Each row of a before or after table is a point. One or more steps were done to the points. Then noise was added and the rows were shuffled. The steps act on how far a point lies along the listed directions, d1 being the first. Name the steps. A step turns or swaps two directions, mirrors them in a line or flattens them onto one, adds a multiple of one to another, or multiplies one. Angles are multiples of 10 degrees, from the lower direction toward the higher: turns from -170 to 170, lines from 10 to 170 but not 90. Use the fewest steps. Two steps may share a direction if one is a turn and the other turns, adds or multiplies; they go together, in the order done. Otherwise the lowest direction goes first.

Directions:
(1): [-0.39, 0.60, 0.18]
(2): [0.37, 0.05, 0.64]
(3): [0.50, 0.43, -0.33]
Before:
[[-0.23, 0.31, -0.32],
[-0.51, -0.23, 0.37],
[-0.69, -0.28, 0.09],
[0.66, -0.22, 0.13],
[0.04, -0.19, 0.11],
[-0.59, 0.38, -0.03],
[0.23, 0.71, -0.35],
[0.54, 0.07, -0.67],
[0.78, 0.33, -0.19]]
After:
[[0.09, 0.58, 0.41],
[-0.52, 0.39, 0.57],
[0.56, -0.33, -0.25],
[0.35, -0.33, -0.55],
[-0.37, -0.25, -0.19],
[-0.15, -0.64, -0.21],
[-0.73, -0.20, 0.30],
[-0.66, 0.55, 0.00],
[0.19, 0.10, 0.00]]
Steps: turn d1 and d3 by -130 degrees

Directions:
(1): [0.62, 0.37, -0.36, 0.27]
(2): [-0.53, 0.09, -0.62, 0.24]
(3): [0.26, -0.72, -0.37, -0.12]
(4): [0.02, 0.27, -0.27, -0.76]
Before:
[[-0.10, -0.03, 0.06, 0.32],
[-0.03, 0.20, 0.15, -0.23],
[-0.11, 0.03, 0.23, -0.12],
[0.36, 0.25, 0.26, 0.04],
[0.27, -0.33, 0.12, 0.48],
[-0.99, -0.14, -0.09, -0.75],
[0.73, -0.30, 0.09, -0.10],
[-0.01, -0.13, -0.52, -0.02],
[-0.71, -0.03, -0.14, -0.42],
[-0.61, -0.32, 0.36, -0.53],
[-0.71, -0.22, -0.43, -0.36],
[0.91, -0.27, -0.16, 0.16],
[0.95, 0.15, -0.13, 0.76]]
After:
[[-0.95, -0.35, -0.29, -0.44],
[-0.85, -0.13, -0.08, -0.48],
[1.07, 0.21, -0.18, 0.80],
[-0.07, 0.06, 0.20, -0.10],
[0.93, -0.17, -0.05, -0.01],
[0.34, -0.30, 0.08, 0.50],
[-0.14, -0.05, 0.09, 0.29],
[-0.15, -0.21, -0.45, -0.08],
[-1.15, -0.24, 0.00, -0.81],
[0.51, 0.34, 0.17, 0.10],
[1.07, -0.18, -0.25, 0.24],
[-0.59, -0.30, 0.35, -0.52],
[0.04, 0.23, 0.13, -0.19]]
Steps: add -0.5 times d2 to d1

Directions:
(1): [0.00, 0.22, 0.32, -0.82, 0.69, -0.39, 0.10, 0.06]
(2): [-0.53, 0.03, -0.02, -0.40, -0.19, 0.53, -0.36, 0.76]
(3): [0.91, -0.41, -0.09, -0.24, -0.16, -0.14, -0.50, 0.33]
(4): [0.02, -0.65, 0.89, 0.05, -0.08, 0.23, 0.41, 0.10]
(5): [0.23, 0.73, 0.39, 0.14, -0.53, -0.37, 0.26, 0.46]
Before:
[[0.23, 0.14, -0.22, -0.31, 0.01, -0.23, -0.18, -0.12],
[0.63, 0.02, -0.53, -0.35, 0.87, -0.64, -0.33, -0.16],
[0.22, 0.57, -0.23, -0.73, 0.12, -0.38, -0.28, 0.54],
[-0.82, 1.17, -0.32, 0.04, 0.16, 0.09, 0.07, 0.18],
[-0.58, 0.18, -0.46, 0.61, -0.68, 0.12, 0.07, 0.16],
[-0.43, -1.22, 0.52, -0.33, 0.26, 0.66, -0.10, -0.04],
[-0.08, -0.27, -0.56, 0.53, -0.55, 0.57, -0.33, 0.06],
[0.50, 0.33, 0.34, -0.35, 0.21, -0.45, -0.16, -0.07],
[-0.17, 0.41, -0.34, 0.13, -0.28, 0.02, -0.07, 0.25]]
After:
[[-0.31, 0.05, -0.49, 0.09, -0.01, 0.21, -0.21, 0.05],
[0.76, 0.55, -0.27, -0.24, 0.52, -0.88, -0.20, 0.13],
[0.40, -0.13, 0.09, -0.44, 0.47, -0.25, -0.31, -0.30],
[-0.69, -0.09, -0.68, 0.52, -0.45, 0.29, -0.08, -0.02],
[-0.05, 0.11, -0.36, 0.61, -0.79, 0.38, -0.24, 0.23],
[-0.02, 0.01, 1.21, -0.08, -0.67, 0.02, 0.29, 0.76],
[-0.99, 0.57, -0.56, -0.07, 0.53, 0.34, -0.11, -0.11],
[0.23, 0.10, -0.17, -0.33, -0.03, -0.20, -0.20, -0.19],
[0.06, 0.05, -0.55, -0.84, 0.54, -0.16, -0.41, 0.27]]
Steps: multiply d5 by -1
